Each row of a before or after table is a point. The points were changed in one or more steps. Then noise was added and the rows were shuffled. The steps act on columns, c1 being the first. Name the steps. A step turns or swaps two columns, mirrors them in a line or flattens them onto one, adds a multiple of one to another, or multiplies or shifts one. Angles are multiples of 10 degrees, from the lower column toward the higher: turns from -170 to 170, lines from 10 to 170 but not 90. Use the fewest steps. Two steps may share a column if one is a turn and the other turns, adds or multiplies; they go together, in the order done. Otherwise the lowest column goes first.

Before (8 x 3):
-5.4 -1.1 -7.2
-2.2 -8.5 -1.6
-7.3 -3.4 -4.9
2.7 1.6 0.3
1.9 -2.2 -2.4
3.1 0.5 -4.2
4.8 5.9 2.8
3.0 3.5 3.0
After (8 x 3):
-4.4 -2.5 -2.7
-4.6 -6.2 6.8
2.6 2.7 -5.2
0.7 -1.0 -2.5
-1.7 -11.1 2.3
-7.5 -4.1 5.7
-2.1 -5.5 -2.1
2.7 0.1 -3.2
Steps: turn c1 and c3 by -90 degrees; shift c2 by -3.0

Before (14 x 6):
-0.2 5.2 0.0 0.0 -6.4 1.1
-0.9 6.4 -1.5 0.0 -1.2 -5.2
0.1 6.9 0.1 4.3 2.4 -3.3
2.5 -2.7 -7.0 1.0 -0.8 -5.9
3.1 0.5 -0.5 4.2 3.3 1.0
-1.2 -1.2 -1.5 8.0 2.2 2.0
1.2 -1.1 -2.2 0.7 -5.2 -3.9
-0.1 7.5 -2.8 8.7 -5.7 -0.3
7.5 -0.2 -4.9 6.0 -5.0 -2.9
2.9 7.1 2.8 4.4 0.9 5.0
6.7 -2.8 0.4 -2.4 -1.0 3.8
-1.3 -1.7 -2.1 2.7 -6.3 2.7
6.7 2.0 -3.2 -0.7 -1.0 -3.2
-1.3 1.9 -4.3 -2.0 0.6 -0.8
After (14 x 6):
-1.4 -1.2 0.4 6.6 2.5 2.6
0.3 6.8 -2.9 11.5 2.3 -2.2
6.7 -2.9 3.3 -5.1 -0.9 2.2
6.9 2.1 -4.6 1.4 -1.0 0.4
3.4 0.4 0.3 4.7 3.3 1.3
1.0 -1.0 -4.5 -0.7 -5.2 -0.8
-0.1 5.5 0.9 5.0 -6.5 0.8
7.5 0.0 -5.4 5.8 -4.9 1.9
3.0 7.4 5.6 11.5 0.7 1.0
-1.3 1.7 -3.2 -0.2 0.7 2.6
-0.8 6.6 -5.0 6.5 -1.1 -2.0
2.6 -2.7 -9.1 -1.9 -0.8 1.6
-1.3 -1.6 0.7 1.2 -6.4 3.3
0.2 7.7 -2.0 16.1 -5.7 2.2
Steps: add 1 times c2 to c4; turn c3 and c6 by -50 degrees
